Each row of a before or after table is a point. The points were changed in one or more steps. Then noise was added and the rows were shuffled. The steps act on columns, c1 being the first. Name the steps. A step turns or swaps two columns, mirrors them in a line or flattens them onto one, adds a multiple of one to another, or multiplies or shifts one. Angles are multiples of 10 degrees, from the lower column toward the higher: turns from -170 to 170, lines from 10 to 170 but not 90. Use the fewest steps. Two steps may share a column if one is a turn and the other turns, adds or multiplies; they go together, in the order done. Otherwise the lowest column goes first.

Before, 8 rows:
-0.031,-0.015
-0.009,0.075
0.031,0.014
-0.046,-0.060
-0.029,-0.046
-0.016,0.036
-0.007,-0.092
0.021,-0.008
After, 8 rows:
0.005,0.017
0.043,-0.063
-0.066,0.065
0.015,-0.041
0.029,0.015
-0.052,0.017
-0.037,-0.009
-0.073,0.018
Steps: mirror c1 and c2 in the line at 20 degrees

Before (14 x 6):
0.067,0.001,-0.048,-0.024,0.025,-0.011
-0.022,-0.019,0.018,-0.005,0.021,0.066
-0.030,0.067,-0.013,0.021,-0.068,0.015
-0.004,0.048,0.046,-0.030,-0.050,-0.011
-0.064,0.043,-0.020,0.006,-0.004,-0.018
0.032,0.046,-0.060,-0.026,-0.017,-0.017
-0.013,0.038,-0.005,0.102,-0.016,0.050
0.012,0.008,0.029,0.036,0.035,0.022
-0.006,0.070,-0.003,-0.069,-0.091,-0.035
0.031,-0.018,-0.029,0.008,-0.036,-0.062
0.050,0.049,0.007,-0.023,0.048,0.086
0.002,0.023,-0.006,-0.054,-0.060,0.004
0.053,0.028,0.037,0.037,-0.127,0.086
-0.044,0.023,-0.063,0.009,-0.021,-0.001
After (14 x 6):
-0.005,0.019,0.045,-0.051,-0.028,-0.011
-0.045,0.009,-0.064,-0.021,0.009,-0.001
0.051,0.021,0.007,0.049,-0.022,0.087
-0.030,0.029,-0.014,-0.069,0.021,0.016
0.054,0.012,0.037,-0.125,0.037,0.085
0.032,0.020,-0.060,-0.017,-0.026,-0.017
0.031,-0.007,-0.030,-0.036,0.008,-0.061
-0.022,-0.010,0.017,0.020,-0.006,0.066
0.067,-0.001,-0.048,0.024,-0.026,-0.012
-0.064,0.018,-0.019,-0.004,0.008,-0.020
0.002,0.009,-0.005,-0.060,-0.055,0.003
-0.007,0.027,-0.002,-0.091,-0.070,-0.035
0.013,0.002,0.029,0.035,0.037,0.021
-0.013,0.015,-0.004,-0.015,0.103,0.050
Steps: multiply c2 by 0.4; swap c4 and c5

Before (12 x 9):
-0.044,-0.072,-0.010,-0.026,0.034,-0.027,0.022,-0.023,0.005
-0.002,0.008,0.007,0.006,0.066,-0.041,0.077,-0.044,0.020
-0.007,0.087,-0.008,0.032,-0.049,0.014,-0.082,0.064,-0.026
-0.027,-0.038,-0.031,-0.045,0.044,-0.049,0.035,-0.013,-0.050
0.008,0.036,-0.025,-0.052,0.010,-0.011,0.049,-0.054,-0.035
0.044,0.033,0.028,-0.001,-0.067,-0.016,-0.074,0.032,-0.054
-0.015,0.054,0.046,0.017,-0.080,0.004,-0.007,0.020,-0.058
0.002,0.045,0.001,-0.007,-0.062,0.041,-0.026,0.028,0.038
0.052,0.017,-0.011,0.007,-0.011,-0.009,0.022,0.016,0.078
-0.001,-0.013,0.021,-0.028,0.061,0.011,0.007,-0.056,-0.032
-0.057,-0.054,-0.040,0.004,0.007,-0.057,-0.015,-0.103,-0.085
0.006,0.066,0.036,-0.050,0.006,-0.038,0.012,-0.004,0.081
After, 12 rows:
0.007,-0.077,0.011,-0.033,0.008,-0.040,0.012,-0.003,0.083
-0.013,-0.064,0.025,0.010,-0.082,0.002,-0.005,0.018,-0.059
0.043,-0.042,0.013,0.000,-0.069,-0.016,-0.072,0.031,-0.054
-0.042,0.072,0.013,-0.018,0.032,-0.026,0.019,-0.024,0.005
-0.005,-0.079,-0.036,0.021,-0.051,0.015,-0.084,0.061,-0.025
-0.002,-0.010,0.004,0.003,0.065,-0.039,0.076,-0.042,0.021
0.010,-0.026,-0.039,-0.037,0.011,-0.011,0.050,-0.054,-0.036
0.051,-0.013,-0.017,0.003,-0.013,-0.011,0.023,0.015,0.078
-0.056,0.065,-0.016,0.003,0.008,-0.056,-0.015,-0.104,-0.086
0.000,0.005,0.024,-0.018,0.063,0.013,0.010,-0.058,-0.030
0.001,-0.044,-0.014,-0.005,-0.064,0.042,-0.028,0.025,0.037
-0.026,0.047,-0.017,-0.034,0.042,-0.050,0.036,-0.013,-0.053
Steps: mirror c2 and c3 in the line at 100 degrees; multiply c4 by 0.7
